Each row is a point. The ring and each string are closed loops that go straight from each point to the next, and from the last back to the first. Before rounding, they use only three directions, however many columns there are. How many times does the string pass through the ring? Passing back the other way cancels.

Ring (10 x 3)
[[ 50   5 -13]
 [ 48  11 -33]
 [ 41  11 -45]
 [ 29   3 -49]
 [ 21  -4 -44]
 [ 14 -12 -26]
 [ 14 -13  -7]
 [ 21 -11   5]
 [ 32  -7   9]
 [ 46   0   0]]
String (28 x 3)
[[ 23 -15 -20]
 [ 12 -26 -27]
 [  1  -8 -40]
 [ 12   0 -37]
 [ 18   7 -34]
 [  8  -2 -54]
 [ 16 -11 -49]
 [ 29 -15 -30]
 [ 26  -3 -30]
 [ 30 -15 -26]
 [ 22 -25 -37]
 [  8 -15 -43]
 [  7  -2 -36]
 [  6  -5 -29]
 [  2 -19 -22]
 [  3  -1 -17]
 [ 19  -4 -16]
 [ 24  -2 -16]
 [ 11   3  -6]
 [ 20   3 -12]
 [ 27 -13 -10]
 [ 21 -29   4]
 [  9 -21  12]
 [ 23 -23  -3]
 [ 26  -5 -15]
 [ 13   0 -11]
 [  9  -1 -13]
 [ 23  -3 -19]]
Times through: 1
String (26 x 3)
[[ 22  -6 -17]
 [ 18  -2 -13]
 [ 28 -11 -13]
 [ 29 -26  -2]
 [ 23 -19  17]
 [ 27 -13  24]
 [ 37 -18  10]
 [ 38 -13  -4]
 [ 34   3 -10]
 [ 39  11  -6]
 [ 52  12  -1]
 [ 60   5  -8]
 [ 53  -4 -18]
 [ 42 -11 -20]
 [ 39   1 -26]
 [ 38  19 -36]
 [ 43  29 -57]
 [ 41  14 -59]
 [ 38  -5 -52]
 [ 34 -11 -31]
 [ 29  -3 -31]
 [ 20  10 -40]
 [ 12   3 -45]
 [ 10 -15 -40]
 [ 17 -29 -26]
 [ 29 -19 -18]]
Times through: 3

Ring (6 x 4)
[[-17   3 -20   7]
 [-11   9  -5 -13]
 [  8   5  11 -32]
 [  9 -14   0 -11]
 [  9  -3  -9  -5]
 [ -3  13 -20   2]]
String (28 x 4)
[[  1   7  -3 -16]
 [  9  29  13 -44]
 [  3  33  13 -46]
 [-12  16   3 -25]
 [-19 -10 -12   4]
 [-13 -14 -14   8]
 [ -4  11  -5 -14]
 [ -3  34   2 -33]
 [-15  20  -1 -22]
 [-18   1  -3 -11]
 [-10  -6  -5  -7]
 [  0   7   0 -19]
 [ 12  28  13 -45]
 [ 18  27  21 -53]
 [ 17  -2  19 -38]
 [  2 -35  -1   0]
 [  0 -20  -7   1]
 [  7   2  -2 -15]
 [ 16  20   4 -31]
 [ 16  -1  -1 -16]
 [ 11 -26 -10   5]
 [  2 -31 -13  12]
 [  0 -11  -9  -1]
 [ 10   7   0 -20]
 [ 22  12  12 -37]
 [ 12 -25   9 -17]
 [  3 -22   4 -12]
 [ -3 -14  -2  -7]]
Times through: 5
String (25 x 4)
[[  2  29 -12 -15]
 [ -2  24 -23   0]
 [ -8   3 -28  15]
 [ -8  -8 -19  10]
 [  4  24 -11 -14]
 [  4  35 -14 -15]
 [-19   8 -36  24]
 [-20 -19 -26  24]
 [ -7   6 -12  -4]
 [  0  17  -4 -19]
 [-13 -10 -13   5]
 [-14   3  -2 -14]
 [  4  31  17 -50]
 [ 11  31  14 -47]
 [ -3  -4  -6  -7]
 [ -6 -15  -2  -7]
 [  9  17  23 -51]
 [ 14  36  23 -60]
 [  4  18   5 -30]
 [-11  -9  -7  -3]
 [-23  -9 -10   2]
 [-15  17  -9 -11]
 [-33 -14 -31  29]
 [-28 -21 -33  33]
 [ -1  11  -9 -11]]
Times through: 0
